Each row is a point. The window is the flat piece filled in between its corners: a triangle in 3 columns, a solid with four corners in 4, and so on. A path goes straight from each point to the next, and from the last back to the first. After which points does the path pass through the window?

Window (3 x 3)
[[-4.0  3.6 -1.2]
 [ 1.6  3.9  1.0]
 [-3.4 -6.5 -3.1]]
Path:
(1): [ 0.6  5.9 -0.9]
(2): [-2.5 -2.4 -8.0]
(3): [-6.7 -5.0  1.7]
(4): [-1.5  3.0  4.4]
(5): [ 2.9  3.9 -4.3]
(6): [ 0.8  1.2 -2.8]
(7): [-1.4  0.5  1.2]
(8): [-2.1  2.9  4.2]
Through the window after points: 4, 6

Window (6 x 6)
[[-3.6 -5.1  0.3  5.7 -1.9 -4.4]
 [ 2.4 -4.8  2.3  4.0 -4.1 -2.7]
 [-1.0  3.1 -4.0 -6.2  3.2 -0.2]
 [-4.0  8.2  0.6 -3.1 -1.4 -0.8]
 [-3.1  3.7 -3.1 -4.2 -4.9 -0.3]
 [-3.0  4.6 -3.3 12.1 -4.0 -3.0]]
Path:
(1): [-2.1  2.0 -0.4  5.8 -4.0 -5.1]
(2): [-3.8 -0.4  1.5  7.9 -4.1  4.2]
(3): [-2.9  3.1 -2.4 -1.8 -1.1  1.9]
(4): [-1.6  4.3 -2.9 -2.2 -1.4 -4.0]
(5): [ 0.8  3.6 -4.0 -2.7 -1.9 -7.6]
(6): [-3.1  2.0 -2.1 -3.7 -0.9  2.9]
(7): [-3.3  1.8 -2.0  0.7 -0.9  1.1]
(8): [-0.8  4.5 -3.3 -0.1 -1.7 -5.9]
(9): [-0.7  4.5 -3.2  1.5 -2.1 -5.9]
(10): [-3.3  2.6 -3.0  0.7 -1.0  2.1]
(11): [-1.3  2.5 -1.2 -2.2 -1.4  4.8]
(12): [ 1.0  4.4 -2.7 -4.5 -0.8 -4.9]
Through the window after points: 3, 5, 7, 9

Window (8 x 8)
[[-7.4  1.0  6.0 -1.2 -1.9 -5.0 -7.2 -2.2]
 [ 1.1  4.2  4.3  2.7 -5.8 -6.1 -6.2 -1.1]
 [-5.1  5.8 -1.5 -2.3 -0.1 -1.7 -7.5 -0.6]
 [ 6.8 -6.4 -3.7  7.1  2.8 -1.5  4.5  0.7]
 [ 2.0 -3.8  0.2 -4.3  1.7  0.0  7.4  0.6]
 [-3.2  2.1  3.3  1.2  3.7  2.6  5.9  2.1]
 [-1.2  3.1 -5.1  2.5  5.6 -6.9  2.8  4.9]
 [-3.9  0.7 -1.3  2.0 -7.2 -4.9 -2.7 -3.7]]
Path:
(1): [-2.5  3.5 -0.9 -1.1  1.6 -2.6 -2.7 -2.5]
(2): [-0.7  5.9  1.5  0.1  1.6 -3.8 -4.3 -6.1]
(3): [-3.9  2.0 -0.2 -0.2 -3.6 -2.6 -5.1  3.6]
(4): [-1.4  0.2 -2.4  2.0  0.3 -3.8 -0.3  6.8]
(5): [ 0.8  2.5 -2.0  2.2  5.7 -6.1  3.3 -4.2]
(6): [-1.6  5.3 -0.5  0.8  4.7 -5.3 -0.2 -2.2]
(7): [-3.4  0.7 -0.6 -0.3 -3.7 -3.1 -0.3  7.5]
(8): [-0.3 -0.3 -0.9  0.8 -1.6  0.2  2.1  6.1]
(9): [ 0.7  1.9 -1.0  1.3  2.8 -2.7  2.4 -1.7]
(10): [-1.9  6.0  1.6  0.9  4.3 -2.5  2.1 -6.8]
(11): [-4.2 -1.5  1.0  0.5 -0.9  0.2 -0.1  8.8]
(12): [-4.8  0.9  2.5  0.1 -1.7 -3.4 -3.9  1.9]
(13): [-4.0  2.5  3.5  0.1  1.4 -5.5 -3.0 -4.2]
(14): [ 2.0  3.4  2.9  1.8  4.3 -3.4  2.1 -6.0]
(15): [-0.7 -2.1 -0.4  3.7 -3.2 -0.8  0.1  6.0]
(16): [-4.7  1.6  0.6 -0.8 -4.0 -0.1 -5.0  6.6]
Through the window after points: 2, 4, 10, 12, 14, 16

Window (11 x 11)
[[ -3.4  -4.5   1.8   5.4   1.0 -10.3   3.8  -4.2  -4.9  -3.0  -1.7]
 [ -3.2  -3.9  -0.6  -1.2   9.8   3.9  -4.4  -5.7  -3.0  -1.3  -4.1]
 [  0.7  -1.1  -4.8   5.3  -2.0   0.2  -0.2  -4.9   7.0  -4.5   0.4]
 [ -9.4 -10.9  -2.2  -1.1  -2.1  -0.5  -7.0   2.9  -3.0   2.1  -3.2]
 [  0.4  -1.6   1.0   1.8   3.1   7.6   9.1  -1.8   2.0   5.7  -5.3]
 [ -2.3  -5.1   1.3   5.4   2.8   8.7   1.9  10.0   4.3   0.9  -5.9]
 [ -8.9   4.8  -1.4   2.5   3.4  -1.9  -1.4   3.5  -2.0  -0.8  -6.3]
 [ -0.4  -4.8  -1.7  -6.2   0.4   1.3   3.9  -1.0   8.0   1.7  -3.6]
 [ -2.2   3.5   6.0  -3.8   4.5   3.7  -1.5 -10.5   1.0  -0.7  -2.1]
 [  2.5  -0.2   0.4   4.7   3.8  -2.0   0.7   0.7   6.9   3.8   0.2]
 [  2.3   2.1  -4.3  -1.8  -6.7  -5.1  -5.0   2.8   3.1  -2.7   1.3]]
Path:
(1): [-5.2 -0.2  1.9 -3.5  4.9  2.8  1.0 -2.1  0.4 -0.6  4.7]
(2): [-4.1 -3.5 -2.9  1.3  2.6  1.3  3.6  1.1  1.0 -0.8  6.8]
(3): [ 0.3 -1.7 -0.7  4.0  0.9 -0.9 -0.6  0.8  3.7  1.4 -6.9]
(4): [ 0.3 -0.2  0.9  1.7  2.3 -0.5 -0.3 -1.7  4.1  2.4 -4.5]
(5): [-1.3 -1.0  0.6  1.3  3.3  1.9  2.0 -1.0  3.1  1.5  0.2]
(6): [-1.5 -1.4 -2.3  0.3  2.0  2.4  2.0  2.1  2.9  0.5  5.0]
(7): [ 0.4 -0.3 -0.2  1.3 -1.4 -1.0 -2.3  1.3  3.2 -0.2 -4.8]
(8): [ 0.8 -1.3 -0.2  1.2  1.3  0.9 -2.0  0.6  4.2  1.1 -4.9]
(9): [-4.1 -0.7 -0.7  1.2  3.6  4.6  1.2  1.3  2.8  0.9  2.0]
(10): [-4.2 -1.3  0.0  0.8  3.4  1.9  1.2 -4.5  0.2 -1.8  2.6]
(11): [  2.3   0.0   0.6   1.5   0.9   0.6  -0.8  -3.5   4.4   1.2 -10.4]
(12): [-1.4 -1.5  1.9 -0.2  1.4  2.4 -1.4 -3.8  2.7  0.3 -5.9]
Through the window after points: 4, 6, 10, 12

Window (14 x 14)
[[ -3.0   4.4   1.6  -2.8  -3.9  -1.4  -3.6   1.2   2.0   0.3   2.3  -1.6
   -5.0  -3.7]
 [  3.7   4.6   1.0   6.1  -0.1  -5.3  -0.1  -3.1   2.5  -2.3  -3.6  -4.9
   -0.4  -3.2]
 [  1.5   2.3   1.2   1.7   4.9   6.4   0.2   4.2   5.4  -5.1  -1.7   5.8
   -1.0  -3.9]
 [  0.4  -6.7   1.9   0.3   4.7   3.6  -1.7   2.9   3.9  -2.8   0.8  -2.6
   -0.7   0.1]
 [  3.0  -5.2   2.7 -10.0   4.1  11.9   5.1   6.1   3.0  -5.6  -9.1   1.4
    5.1  -2.8]
 [ -2.7  -0.3  -3.6   2.7   0.4  -3.1   2.8   6.4  -1.4  -1.7  -3.5  -3.5
   -3.4  -0.4]
 [ -0.7   7.0  -7.7   0.1   1.7  -2.8  -2.5  -6.6   2.7   4.5  -2.1  -0.7
   -2.9  -2.1]
 [  1.5  -1.1   0.7  -0.8   5.1  -8.7  -0.4   1.1  -0.7  -1.1  -2.7   1.9
   -1.9  -3.1]
 [  0.1   6.7  -4.3  -2.3  -1.0  -1.9   3.6  -3.0   0.9  -0.3   6.8  -1.0
    0.0  -1.0]
 [ -4.8  -3.9  -4.4 -13.2  -6.9   8.5  -0.4   1.5   9.3 -12.9   0.3   5.4
    5.7   5.8]
 [  4.0   6.4  -2.0  -3.2   6.1  -3.5  -1.1   2.8   2.7  -1.3  -2.3  -3.8
   -4.9   1.0]
 [ -5.6  -3.2   0.2  -5.5  -4.7   5.5   0.8  -5.0   2.4 -12.4   2.8   2.9
   -6.3   3.9]
 [ -6.3   3.4   1.5   0.2   2.5  -2.0  -3.5  -0.5  -3.1  -4.8   0.3  -2.0
   -0.1   2.4]
 [  1.3   1.7  -3.7  -1.4  -6.4   2.4  -6.1  -3.6  -2.8  -6.4   4.7   2.8
   -3.2   2.9]]
Path:
(1): [-1.6 -0.6 -3.3 -3.3  0.7 -0.1 -1.4  0.7  3.5 -6.3  0.0  0.0 -2.3 -6.2]
(2): [-0.1  0.7 -2.6 -3.5  0.1  0.9 -0.7 -0.7  3.5 -6.0  0.0 -0.2 -2.2 -3.2]
(3): [ 2.4  1.2  1.4 -0.9 -1.5  5.4  1.4  2.1  2.2  3.2 -2.5  3.9 -1.1  5.4]
(4): [ 2.4  1.8  2.0 -0.9  0.0  2.7  3.1  0.2  5.8 -1.6 -1.5  2.9 -1.3  8.0]
(5): [-2.1 -0.5 -3.5 -3.1  2.3  1.3 -1.5  0.7 -0.8 -6.9  0.9 -1.1 -0.5 -6.3]
(6): [-2.6  0.4 -3.6 -4.6  2.5  1.0 -2.6 -0.7  1.9 -9.7 -0.1 -4.3 -1.9 -5.7]
(7): [-0.7  0.9  1.8 -1.8 -1.9  1.7  0.7  0.4  2.3 -1.8  0.4  3.9 -2.4  7.8]
(8): [-0.6  0.0  1.4 -1.7 -1.3  0.9 -1.8  0.8  1.4 -2.0 -1.5  1.2 -1.6  2.8]
(9): [ -1.2   1.5  -5.6   1.0  -0.3   1.0  -4.2  -0.5   0.8 -10.0   0.3  -2.2
  -4.6  -6.3]
(10): [-1.9  2.0 -3.0 -2.3 -1.0  1.3 -4.1 -0.7 -0.1 -6.1  1.1 -2.1 -2.6 -2.6]
(11): [-2.9  1.5  3.3 -1.8 -2.0 -1.1  1.3  0.0  1.8 -1.3  1.0  3.3 -1.7  5.3]
(12): [ 0.3  2.6  4.5 -1.5  0.1  0.5  0.8  0.1  4.4  2.0 -1.8  4.6 -1.3  7.0]
(13): [-1.7  1.0 -2.3 -1.6  3.1  0.2 -0.2  1.2  2.0 -4.8 -1.1 -1.8 -1.3 -3.5]
(14): [-1.5  2.7 -4.6  0.2  4.0 -1.1 -2.4 -1.2  1.5 -6.0  1.3 -2.3 -1.9 -5.5]
(15): [-0.9  1.7  0.6  0.8 -3.5 -4.2 -1.7 -1.0  1.0  0.3  1.2  1.9 -5.3  4.6]
(16): [ 4.1  3.1  3.7 -0.9 -3.4  3.0  1.8  0.7  3.1  4.1 -2.3 -0.1 -1.6  6.6]
Through the window after points: 6, 10

Window (14 x 14)
[[ 0.9  1.1  0.3 -3.4 -3.4  3.4 -2.0 -5.7  4.8 -4.1 -0.8 -4.0  0.3 -1.4]
 [-6.4 -8.0 -0.2 -6.4 -5.5 -4.2 -2.1  2.6  2.2 -0.5 -7.1  1.4 -6.1 -2.4]
 [-3.0 -0.8  0.5 -3.1 -4.4  1.1  2.2 -1.3  5.7  0.1  5.1 -3.8 -7.4 -1.8]
 [-0.3 -1.8  2.7  8.7 -2.0  2.2  3.3 -2.2 -1.4 -0.9  3.5  1.3  3.7  0.1]
 [-1.5 -3.0 -2.8 -5.9 -7.0 -3.9  2.2 -1.8  3.7  3.7 -3.4  9.2 -2.5  1.0]
 [-0.3 -5.0 -2.4 -7.6 -6.3  0.9 -3.1  5.2 -1.2  7.0 -4.6  8.8 -4.1 -6.1]
 [ 1.7 -3.3  5.6 -2.9  3.0 -0.2 -0.3 -2.5  5.5  0.0 -0.8 -0.2 -6.0  0.1]
 [ 3.6  0.5  6.1  1.9  0.3  4.2 11.1  0.5 -6.4 -8.2  4.9  0.2  3.6  1.9]
 [-1.9 -5.3 -3.7 -4.7  2.7  1.9 -0.9 -5.0  1.4 -1.0  3.3 -3.8 -3.8  2.6]
 [ 4.2 -1.7 -3.4  1.4 -5.4 -2.6 -1.4 -4.4 -0.7 -2.9  0.5  2.5 -7.1 -2.2]
 [-1.6 -0.1 -6.8 -1.7 -0.1 -3.2  2.3  3.1  3.5  1.9 -5.8  3.7 -4.1 -4.5]
 [-1.4  2.7  4.6  4.4 -0.7  9.0  6.2  0.5 -5.1 -4.5 -0.5  2.9 -2.1  6.2]
 [-0.9  6.9  5.9  3.1  0.4 -1.0  3.7  0.7 -8.1 -2.0  3.2 -0.1  2.1  4.2]
 [ 0.9  2.3  3.7  3.7  0.0  3.1  1.7  4.9 -1.6 -8.2  6.2  4.0  2.4  5.5]]
Path:
(1): [ 0.6 -0.4 -0.5  0.4 -2.8 -0.1  1.6  0.9  0.8  0.4 -0.7 -1.2 -2.4  0.7]
(2): [-4.3  0.0  1.1 -0.4 -1.3  1.0  0.5 -3.1  0.7 -2.0  2.3  4.4 -2.9 -1.7]
(3): [-2.4 -0.5  0.4 -2.7 -3.0  0.0  1.0 -0.5  1.5 -2.0  0.9  3.8 -2.9 -1.5]
(4): [ 5.1 -2.4 -3.8  2.2 -1.7 -1.0  4.6  3.4  1.8  3.6 -1.8 -0.4 -1.6  6.6]
(5): [ 2.7 -1.1 -0.1 -0.4 -4.4  1.4  1.7  2.8 -0.7  1.1 -0.4 -4.2 -2.5  4.5]
(6): [-2.7  0.2  2.4 -2.6 -0.4  2.5  1.6 -2.9 -0.9 -3.9  0.2  8.2  0.1 -4.7]
(7): [-5.8 -1.4  0.6 -2.2  0.8  3.3  1.3 -4.4  3.5 -4.7  4.4  5.1 -4.9 -5.1]
(8): [ 1.1 -1.1 -0.2 -2.5 -5.3 -0.4  1.5 -0.2  2.5  1.5  0.3 -3.4 -3.0  2.3]
Through the window after points: 3, 5, 7

Window (14 x 14)
[[-10.9  -0.2   0.0  -4.7   7.1  -6.1   2.3  -2.1  -5.1   4.0  -0.4  -0.5
   -5.3   0.6]
 [  0.1  -8.4  -0.6  -0.2  -5.0  -0.9   1.7  -1.9  -1.9   1.3  -3.9  -3.3
    1.2  -0.1]
 [  3.8   0.6   2.3  -2.6  -3.1   3.8   0.1  -7.2  -0.1  -1.9   0.8   3.3
    0.4   3.5]
 [ -0.5  -3.2  -0.1  10.4  -0.6   3.5   6.3   3.9  -8.1   3.0   4.6   0.4
    1.2   1.1]
 [ -5.7   3.4  -3.1   0.0   3.8   6.3  -0.4   3.9  -7.6  -3.2  -0.5   4.1
    2.3   1.0]
 [ -2.8   2.6  -4.4   0.0   2.8  -3.7   1.2   7.7   0.9  -1.8   0.0   1.9
   -0.3   4.4]
 [  6.2   9.8  -1.7  -6.2  -2.1   2.0  -1.3  -4.7  -4.8   3.0  10.2  -4.0
    7.6   5.3]
 [ -0.6  -2.2  -2.2  -0.5   1.6  -2.6  -6.2   2.4  -4.8  -0.8  -0.4   1.9
   -0.2   1.7]
 [ -4.5   0.0   1.2  -0.7  -4.3   0.7   0.4   3.1   0.7   1.3   4.6  -0.3
    0.2   7.2]
 [  1.8  -5.6   5.2   3.4   0.3   1.5   0.2   2.7   0.8   4.3   0.6  -1.5
    3.3   0.6]
 [  1.0   0.5   3.3   2.2  -3.3  -3.7   0.1   2.2  -0.4  13.0   7.2  -9.0
   -3.8 -10.0]
 [ -3.2  -3.7  -0.4   3.5   1.6  -1.3  -3.3  -1.7  -1.6  -0.4  -2.8 -11.8
   -1.1   7.1]
 [ -2.6  -1.9  -1.5   4.7  -3.7  -2.2  -1.8   1.1   1.1   3.6  -3.6   0.2
    2.4   3.0]
 [ -1.6  -5.4  -2.2  -1.5   4.4   5.8  -3.7  -6.9   2.0   1.4   3.4  -4.1
    0.2   4.7]]
Path:
(1): [-2.7 -3.5  0.6  1.6 -0.5  0.6 -1.2 -1.3 -2.1  0.0  1.9 -2.2  2.0  1.2]
(2): [-2.5 -1.6 -0.8  2.4  0.2 -0.5  0.0 -4.3 -1.0 -0.8  3.7 -3.5  3.7  0.8]
(3): [ 0.7 -0.7  1.0 -2.9 -1.2  3.4 -0.9  0.0 -5.3  6.1  1.1 -1.5 -1.2  1.9]
(4): [-2.0  0.4 -2.8 -1.8  1.3  4.1 -2.8  4.0 -3.0  7.2 -3.5  0.7 -1.1  6.4]
(5): [-2.3 -2.1  1.0  2.4 -0.4 -0.2  1.0 -4.7 -0.5 -5.5  6.4 -2.2  3.1 -1.7]
(6): [-5.0 -0.4  2.1  3.4 -1.1 -3.8 -1.7 -2.1 -2.9 -4.7  0.8 -4.7  2.3  3.8]
(7): [-0.5 -2.9 -2.0  0.0  1.3  0.7 -2.8  1.6 -1.8  3.6 -0.5 -4.1 -1.6  4.1]
(8): [ 4.0 -0.9  0.8 -1.3 -2.5  2.5 -0.4 -0.9 -3.1  5.7 -1.7 -0.8 -1.4  4.5]
Through the window after points: 4, 6

Window (14 x 14)
[[  2.0  -4.7  -0.7  -4.5   6.9   3.0  -3.3   4.5   0.9   3.9   2.1  -0.1
   -3.0  -5.4]
 [ -0.6   5.1   7.2   0.0   3.3  -2.1  -6.5   7.0  -0.6  -1.4  -1.4   3.5
   -5.1  -5.5]
 [ -2.6  -3.7   3.6  -2.8  -2.0   0.9  -1.0 -10.3  -6.4  -0.7   2.2   1.3
   -3.8  -0.7]
 [  3.8   1.9  -2.7   0.4  -0.8  -3.6   0.1  -0.9  -3.1  -0.1  -2.4  -1.9
    7.6  -0.3]
 [ -4.6  -0.5   2.9  -5.3  -5.8   0.1  -4.2   0.6   2.3   6.5   9.7   7.4
    3.9  -0.6]
 [ -3.1   1.3   1.5   0.6   7.2  -2.1  -3.4  -7.0  -1.0  -0.3  -2.9  -3.8
    3.6  -1.9]
 [  4.3   5.6   5.7  -1.5   2.2  -1.4   2.6   1.2   2.7  -3.1  -1.8  -5.8
    3.2  -5.6]
 [ -3.6   3.3   2.6  -2.2  -4.6  -2.3   8.9  -3.9  -2.3   7.2  -5.2   2.2
    1.7  -1.8]
 [-10.3   2.8   4.2  -5.0 -11.2   1.1   5.8   4.3   2.0  -1.4   3.4  -3.1
    0.5   1.0]
 [  0.0  -2.0  -3.0   8.2   6.4  -4.9   3.5  -5.0   1.1   3.6  -3.9  -4.3
   -3.5  -9.4]
 [ -2.6  -0.2   0.1  -4.1  -1.7 -10.2   2.4  -7.0  -0.8  -2.8  -0.9  -3.3
   -1.3   1.6]
 [ -2.8  -2.6   8.8   1.8   4.2  -2.9  -3.1   4.2  -2.1   5.2   0.2   1.5
    4.3  -8.7]
 [  2.9   3.4   6.0   0.2   5.0  -0.9   6.2  -3.1  -4.3  -6.7  -4.8   8.0
    4.1   2.2]
 [ -1.4  -0.8   9.6  -1.0  -5.6   0.0  -0.3   2.7   2.7   2.5  -5.0   9.1
    1.4   0.1]]
Path:
(1): [-1.9  1.0  2.0 -3.3 -1.1 -2.5  0.4 -2.6 -0.6 -1.7 -0.1  2.4  2.6 -4.0]
(2): [ 0.5  0.5  7.6  1.5  2.4 -2.2  1.2  1.3 -0.3  5.6  2.2  0.9  0.3  4.9]
(3): [ 0.0  1.6  4.1  1.3  0.5 -3.3  1.6 -0.9 -1.9  1.4  0.7 -1.3  2.6  1.7]
(4): [-2.2  1.4  2.4 -1.9 -1.1 -3.1  0.4 -2.1 -0.6 -1.4 -2.6  1.1  2.2 -3.4]
(5): [-3.4  0.4  2.5 -2.8  0.6 -1.4 -1.4 -0.7 -0.8 -2.5  0.1  0.5  2.7 -4.0]
(6): [ 2.6  0.5  6.4  3.5  1.5 -1.4  1.6  1.8  2.6  4.3  1.9 -2.3 -3.8  4.7]
(7): [ 0.2  1.3  3.5  0.9  1.5 -1.8  0.9 -0.7 -1.6  2.7 -0.7 -0.4  1.5  0.2]
(8): [-4.8  1.8 -1.0 -6.5 -2.2 -2.7 -1.2 -5.2  1.4 -2.0 -2.2  0.7  6.9 -9.0]
(9): [-4.3  1.0 -2.5 -2.7 -2.7 -2.3  0.5 -2.0  1.2 -4.0 -4.0  2.3  1.5 -9.7]
(10): [ 0.5  0.3  5.1 -1.0  0.8 -0.1  1.6 -2.7 -2.4  1.8  1.2 -0.9 -1.5  2.5]
(11): [-1.1 -0.5  5.3  0.7 -0.9 -2.2 -0.2 -1.1 -1.7  3.1  2.3 -2.4  0.8  0.4]
(12): [-4.7  0.2  1.3 -3.0 -1.5 -0.8 -0.9 -1.3  1.4  1.1 -1.7  1.3 -0.3 -6.4]
(13): [-4.6 -0.9 -0.2 -4.6 -2.1 -2.6  0.6 -3.3  0.0 -2.7 -4.2  4.5  3.8 -9.0]
(14): [ 0.1  1.6  4.5  0.9 -0.9 -4.2  2.6 -0.7 -2.4  5.0  2.5 -2.8 -2.2  8.1]
(15): [ 0.2  2.3  7.9  2.1  2.7 -3.0  0.6  2.3  1.5  6.0  3.1 -2.3 -1.1  4.5]
(16): [-0.8 -0.2  2.7 -2.3  0.5 -0.7 -2.3  1.0 -0.3 -2.3 -1.2  1.7  2.2 -6.7]
Through the window after points: 1, 7
